Each row of a before or after table is a point. The points were changed in one or more steps. Then noise was added and the rows were shuffled. The steps act on columns, c1 being the first. Name the steps. A step turns or swaps two columns, mirrors them in a line or flattens them onto one, adds a multiple of one to another, or multiplies or shifts one. Angles are multiples of 10 degrees, from the lower column toward the higher: turns from -170 to 170, lines from 10 to 170 but not 90. Use the fewest steps. Two steps may share a column if one is a turn and the other turns, adds or multiplies; they go together, in the order done. Otherwise the lowest column goes first.

Before, 12 rows:
50,-16
46,8
-1,-12
15,8
-30,36
10,-26
-36,-14
-20,12
-30,38
16,57
18,2
0,34
After (12 x 2):
10,-52
29,18
18,44
15,-10
55,14
-12,-7
-17,-21
-29,25
1,23
33,-35
17,44
12,-15
Steps: turn c1 and c2 by -60 degrees

Before, 11 rows:
-17,9,40
3,35,7
-3,-31,-28
19,7,6
-24,5,-2
10,-36,-1
15,5,-16
1,-46,-18
18,-8,-9
12,-34,14
0,2,30
After, 11 rows:
-18,5,-13
14,5,19
25,-8,-14
20,-31,-66
-50,9,89
28,5,-31
11,-37,0
-3,35,18
-24,4,71
-1,-34,37
17,-47,-41
Steps: multiply c3 by 2.5; turn c1 and c3 by 20 degrees

Before, 10 rows:
-10,-17,-41,32,-19,43
2,3,-6,-22,-7,-32
-6,23,0,17,-8,-40
15,5,37,-38,-14,-5
-21,-41,9,46,-29,40
34,-10,0,-14,-53,-33
37,-11,11,-20,35,-10
46,4,30,-10,45,27
0,-8,-5,33,-35,55
24,-1,-5,-32,63,16
After, 10 rows:
24,33,-3,-1,65,5
-8,-33,-1,38,-3,-8
2,12,-7,34,-9,-20
-7,-16,-29,-50,-19,14
36,8,-3,25,-54,-25
1,-13,-3,-59,-36,28
48,14,27,-15,40,18
-22,-23,5,-73,-31,-7
35,18,8,6,38,-13
12,29,21,20,-15,3
Steps: turn c2 and c6 by 50 degrees; turn c2 and c4 by 110 degrees; multiply c3 by 0.7

Before:
-9,-16,-21,-44,27,-25,8,45,13
2,18,34,31,-1,-23,18,-14,-12
1,-28,46,-38,-20,11,27,-3,16
-38,9,41,19,-8,-19,-6,-34,26
3,-8,-15,-27,33,22,31,46,54
5,14,-6,-54,29,16,10,5,19
-40,40,37,14,-59,-19,20,-14,-16
14,-15,-41,-29,17,-9,30,-2,47
-4,-37,-52,-20,43,32,7,21,20
After:
-6,-35,-52,-22,41,32,12,23,-4
4,15,-9,-55,25,21,20,2,7
-2,14,35,30,-3,-24,27,-21,3
0,-12,-39,-36,15,6,50,-2,50
2,-6,-19,-27,34,33,49,47,24
0,-28,51,-36,-23,13,42,-4,10
0,-13,-23,-46,27,-28,11,44,-1
-15,5,35,21,-11,-6,-9,-34,47
-18,38,41,14,-59,-22,32,-14,4
Steps: multiply c1 by 0.4; add -0.5 times c8 to c9; turn c6 and c9 by -20 degrees; multiply c7 by 1.6

Before (8 x 11):
7,-11,38,5,-5,40,-21,-8,-6,-24,-21
-43,34,-4,53,-4,-6,28,40,8,23,24
-37,-40,18,-25,6,18,1,-33,10,0,-6
9,2,44,-27,-29,26,-2,-26,30,-18,-46
8,38,49,21,-17,26,40,26,-11,34,15
-19,-30,4,1,-34,40,-10,-26,-5,13,-19
-51,-17,-23,25,30,-27,12,14,-4,39,-27
-38,-17,-29,-2,4,-22,-17,31,9,43,11
After (8 x 11):
8,38,42,-4,31,2,52,-37,-10,4,-16
-18,-30,-23,-6,51,9,-45,-13,-5,6,-14
-50,-16,6,-4,-39,-11,-52,27,-4,4,-45
-38,-17,19,-22,-21,6,16,38,10,19,28
-37,-41,-24,-14,14,-14,-12,-28,10,13,-8
7,-10,6,15,37,-16,-55,-39,-6,-11,-9
-43,34,36,20,-3,8,66,17,8,-17,5
9,3,-10,-6,37,12,-100,-50,30,6,-56
Steps: turn c3 and c8 by -70 degrees; flatten c4 and c10 onto the line at 140 degrees; turn c5 and c6 by -120 degrees; multiply c11 by 2.5; turn c7 and c11 by -60 degrees

Before:
-23,35,-4,-16,-51,8,27,5,21,17,2,-34,-15,14
28,-33,-29,-38,-55,-47,-23,9,-25,-15,-12,36,48,12
-4,-2,8,27,-37,26,4,-11,-9,5,-23,37,26,33
45,11,-9,-49,8,-18,-46,-7,20,-31,1,-46,-20,43
-19,-26,35,-12,14,-52,6,-6,47,-1,21,1,-7,7
-17,30,-16,27,-11,-6,30,-30,14,-19,20,25,-26,17
40,-42,36,29,-37,-5,5,-21,-14,-58,-38,1,-24,51
-23,-3,-17,-21,-37,-21,-55,10,24,3,21,12,-29,-16
27,-13,43,17,23,-47,-34,-53,40,-38,-17,-30,19,-19
9,36,38,13,12,-41,13,1,47,-63,1,-30,21,25
47,9,3,-11,24,-15,16,5,-25,-28,15,-1,-5,-28
26,-20,-21,25,-46,24,1,11,44,-4,-36,-22,-20,13
After, 12 rows:
-10,33,25,-18,-22,-16,-36,9,19,-23,6,-35,-12,24
8,37,-18,-3,-29,-22,-26,39,21,8,-6,40,-25,5
-43,37,9,40,23,9,-15,16,47,-20,-4,16,46,51
-14,8,-7,2,20,48,-20,-11,-28,-33,12,-3,20,-11
22,-1,29,5,-50,-5,4,-5,-9,31,-25,-16,5,25
-19,8,-50,-8,30,44,42,34,18,-13,18,19,-11,55
-21,-2,-18,-18,-41,-21,48,4,23,-21,35,13,-20,-17
-48,-31,-39,-28,-63,28,27,-8,-29,25,-2,7,43,14
23,-21,25,-18,-32,31,13,26,43,-12,-34,35,-17,14
-50,-26,-11,36,12,-17,-12,0,46,-3,20,-12,-8,7
-6,-45,28,36,-32,38,11,32,-15,-35,-38,-2,-3,71
-46,-11,17,42,37,28,37,45,41,-23,-4,-30,39,4
Steps: swap c1 and c6; swap c3 and c4; turn c5 and c12 by 30 degrees; turn c8 and c12 by 130 degrees; mirror c7 and c11 in the line at 100 degrees; turn c10 and c14 by -30 degrees; turn c10 and c13 by -40 degrees

Before (10 x 20):
18,13,-5,10,-11,12,-12,6,-3,10,9,-33,-6,-11,-27,-6,8,-3,-3,-10
15,-37,-11,41,16,-3,14,-2,-2,-1,-21,9,24,6,-4,36,-5,-10,12,24
12,11,18,2,10,5,-23,10,-24,15,8,-12,-1,-5,-21,-7,23,10,-16,-2
-6,1,-10,-16,-6,35,-21,7,-22,28,-8,-12,-16,-28,-1,-1,18,-23,-5,17
11,8,2,-4,22,-6,-12,14,-12,3,-4,-21,-5,-18,-21,-12,4,-21,-9,5
-11,17,10,2,7,2,1,2,-1,30,12,-22,-2,-16,-32,0,5,-2,-11,5
13,-38,-9,25,14,4,32,4,11,-17,-22,25,13,8,5,8,-8,11,20,27
24,-11,0,16,7,1,21,8,-1,11,-34,1,6,7,12,26,-20,3,5,21
24,-14,11,16,8,-7,11,-27,-8,-10,-13,21,9,0,-26,12,-13,-1,17,9
-7,-14,5,-5,-19,10,16,-5,-28,0,-25,-9,13,11,-16,3,21,-23,29,33
After:
12,2,18,1,9,-18,12,10,-24,74,8,-12,-1,-4,7,14,13,24,-17,-2
15,3,-11,42,19,2,-4,-1,-1,8,-21,9,22,7,-2,-51,-6,-16,10,24
-7,0,4,-5,-19,-12,2,-4,-29,45,-27,-8,13,11,-6,-13,18,-28,29,32
-6,-1,-11,-17,-5,3,32,7,-22,30,-8,-11,-16,-26,26,0,41,-5,-5,17
15,22,-8,25,5,10,-31,5,10,-31,-22,26,13,9,-14,-34,0,-12,20,26
10,11,0,-6,19,-5,22,12,-10,62,-5,-20,-5,-18,-4,11,-1,-9,-10,5
23,2,10,15,7,7,-9,-30,-7,63,-15,21,8,0,-17,-17,-13,-8,17,10
-10,-7,9,2,10,-3,-2,2,0,121,11,-22,-1,-17,17,12,5,-3,-11,6
19,-7,-5,10,-10,0,10,8,-3,87,9,-34,-5,-10,0,14,14,4,-4,-10
24,-10,1,18,11,18,-19,7,-1,-22,-34,2,6,9,15,-26,-10,-12,4,21
Steps: turn c2 and c16 by 130 degrees; turn c2 and c5 by -20 degrees; turn c6 and c17 by 60 degrees; mirror c7 and c18 in the line at 110 degrees; turn c10 and c15 by 70 degrees; multiply c10 by 3

Before (12 x 24):
25,-35,-4,2,20,-11,-37,-44,36,-4,4,3,13,14,-24,25,3,32,26,0,-15,-28,-12,33
2,-4,-11,-46,6,5,29,-23,19,-34,10,2,6,-2,-43,28,26,40,11,-39,-20,-30,-21,9
7,27,52,-41,-17,8,14,-14,55,22,-32,-15,10,-36,-31,31,-12,10,-17,-5,-34,10,-37,-7
49,32,9,47,-30,-7,-64,-30,-41,34,47,4,-31,27,-10,-21,34,-44,25,52,28,54,45,3
-9,39,33,21,-57,-22,-36,14,29,33,72,-3,-38,18,-23,3,-30,-43,-7,35,45,19,-1,-43
5,30,47,3,6,14,-5,-11,24,7,-15,1,17,-7,-19,36,-31,41,-34,-32,-31,1,-7,-42
-10,-1,18,-42,23,-1,20,-75,28,-46,4,-10,32,-16,-6,15,-21,4,-1,-25,-12,-27,12,18
25,37,13,21,-25,-27,-52,-22,-16,20,4,1,-40,43,-8,-12,-4,-34,14,36,55,7,-23,-37
35,19,34,-39,46,38,-2,-6,33,1,5,-11,2,-45,-33,25,-27,8,-29,-13,-8,-6,-19,-15
1,42,-4,-27,5,16,-36,-2,3,24,-3,-43,-11,-23,-13,-35,-28,9,-43,7,-19,21,29,14
57,-7,-51,-7,-16,15,-7,-65,3,-7,17,-12,14,-1,34,13,-17,10,16,-16,2,-3,12,25
67,-14,-27,29,0,-22,0,-48,-15,-21,29,1,-23,14,49,-29,30,4,20,28,-5,-38,37,55
After, 12 rows:
55,30,6,49,60,7,-66,-31,-48,29,-44,5,-23,24,-4,-20,37,-43,23,50,-27,50,18,2
-9,20,37,-40,-49,-38,1,-3,34,2,-27,-14,2,-45,4,20,-27,8,-28,32,18,-5,19,-17
-36,30,53,11,-5,-14,-8,-11,26,8,-3,3,18,-8,26,37,-31,41,-36,4,26,-2,-15,-50
2,-36,-2,0,-22,7,-33,-45,37,-7,-23,2,7,12,14,27,6,30,28,28,17,-31,3,33
-19,-4,18,-41,-2,-1,23,-75,33,-39,-3,-14,35,-17,-15,16,-19,7,1,-7,24,-23,15,12
37,42,31,21,37,22,-36,18,26,34,-70,-1,-39,22,-21,1,-28,-43,-11,-7,-57,10,-30,-46
24,-14,-31,31,26,21,-3,-49,-15,-18,9,5,-22,12,-41,-29,31,1,17,64,19,-32,21,57
-3,34,51,-44,-23,-8,16,-15,55,24,6,-13,3,-42,27,34,-5,11,-20,5,17,15,-48,-8
28,40,9,24,1,28,-48,-15,-15,16,-11,2,-41,40,14,-16,-5,-35,12,17,-61,8,-14,-39
-15,-4,-50,-8,20,-17,-7,-67,0,-3,10,-10,20,-3,-43,12,-16,10,19,55,-6,-5,-7,25
-38,-4,-13,-44,-20,-6,29,-26,21,-33,-35,4,4,1,1,24,25,39,12,-1,17,-29,-14,9
10,41,-4,-30,23,-16,-36,-3,-1,22,0,-44,-7,-21,3,-36,-29,11,-45,5,23,17,10,10
Steps: swap c1 and c20; turn c11 and c15 by -140 degrees; add 0.5 times c4 to c15; turn c5 and c23 by -130 degrees; turn c21 and c23 by 160 degrees; multiply c6 by -1

Before:
-16,31,53,-18,-8,-19,-27,-38,35,-24,-55,12,15,17,-15,-14,22,8,10,-22,1,24,8,40,-8,-15,-53,11,18,13,1,-33,-5,38,13,-23,-39,-30,-24,35,2,-40,-7,-29,-4,0,-19,-8
12,20,60,-32,-2,-31,-23,-27,10,-22,-34,20,1,4,12,-23,63,13,14,-8,-23,-18,-14,64,8,-66,-40,4,-8,24,-11,-7,8,35,-10,-14,-55,22,-18,34,-16,-21,-3,-36,-41,24,5,-21
31,-16,18,-20,-33,-33,-25,28,-16,19,30,-9,31,-17,-24,17,-42,-6,27,46,-29,31,20,25,12,6,-7,12,6,4,5,-2,2,-4,11,-30,33,4,28,-62,14,34,-62,40,14,21,-11,-43
6,-4,41,-45,-16,-10,0,-10,-20,21,49,36,31,-20,8,54,-20,8,28,29,-16,47,25,2,11,29,30,-19,18,-43,2,-22,8,3,25,-30,77,-35,9,-34,-1,42,-16,32,21,53,-14,-9
14,14,32,-43,-8,3,30,14,10,7,47,-12,29,22,8,33,-10,-21,26,48,9,42,13,8,6,29,13,17,-13,-17,1,13,18,8,-15,-13,54,-43,28,-66,18,52,-37,60,20,10,-10,1
0,26,53,-7,-40,-35,-22,12,34,-31,-19,-10,-11,-6,4,-41,-15,17,25,1,11,-23,-39,29,-18,-62,-55,3,1,33,-24,-21,28,22,12,7,-31,-17,-48,32,-40,-7,7,-38,-45,15,-9,-17
20,19,23,-8,8,-25,-24,-8,29,28,-12,12,-8,-5,-13,-13,-8,20,37,-8,1,6,-26,48,14,-66,-60,9,-12,32,-31,24,21,15,-19,24,-26,-31,-38,21,0,-29,-18,-41,-2,6,-1,-10
38,16,36,-23,-11,1,-12,7,-18,27,34,18,26,-6,29,10,-20,15,42,42,-8,52,28,-29,7,78,22,-5,12,-6,15,-25,4,-1,0,-15,56,-12,25,-28,20,15,-12,59,-10,32,21,-14
After, 8 rows:
0,-24,53,-7,-40,27,-22,12,34,-31,-18,-9,-10,3,5,-41,26,44,23,1,10,-22,-73,27,-18,-61,-55,4,1,32,-24,-24,27,21,13,8,-31,-28,-47,-36,-39,-13,7,-37,-45,15,-10,4
10,-30,60,-31,-2,52,-22,-27,10,-23,-33,20,1,3,12,-22,-50,20,12,-10,-23,-15,-57,63,7,-68,-41,3,-9,24,-12,-7,9,35,-10,-13,-56,10,-19,-41,-16,4,-1,-36,-42,24,4,8
-16,-50,52,-20,-8,25,-27,-37,36,-23,-56,13,13,10,-16,-14,-15,-3,9,-24,1,24,4,40,-8,-14,-52,11,17,13,2,-32,-5,39,13,-23,-39,-42,-23,-37,1,13,-7,-30,-4,0,-19,-5
13,23,31,-42,-10,-6,29,15,9,7,41,-10,28,-8,8,33,8,-23,26,48,9,42,18,9,5,29,11,19,-11,-16,0,14,18,6,-16,-13,55,-25,27,63,18,-49,-38,60,22,11,-10,21
31,34,18,-21,-33,16,-25,30,-17,19,30,-9,31,-6,-23,17,51,-20,26,47,-29,32,25,25,13,7,-7,13,7,3,4,-3,2,-4,10,-31,33,17,28,44,12,-16,-61,40,14,21,-12,62
6,30,40,-46,-17,3,-1,-11,-21,22,50,36,31,-8,8,54,23,-18,29,29,-14,47,51,1,11,30,29,-19,18,-43,3,-23,9,3,24,-30,78,-27,10,29,0,-29,-17,32,22,52,-13,22
21,-33,22,-8,8,20,-24,-7,29,27,-12,13,-7,2,-12,-13,17,31,37,-7,2,7,1,48,12,-66,-61,10,-11,32,-32,24,22,15,-18,25,-26,-37,-36,-24,-2,10,-18,-40,-1,6,-2,3
37,-2,36,-23,-10,-9,-11,8,-17,27,34,18,26,-6,28,9,17,-17,43,42,-8,51,13,-28,7,79,24,-5,12,-6,15,-26,4,-2,0,-13,56,-5,24,21,19,-23,-11,59,-9,31,22,24
Steps: turn c2 and c42 by -140 degrees; turn c6 and c17 by -160 degrees; flatten c11 and c14 onto the line at 170 degrees; turn c18 and c23 by 60 degrees; add 1.5 times c45 to c23; turn c40 and c48 by -160 degrees; add 0.3 times c40 to c38
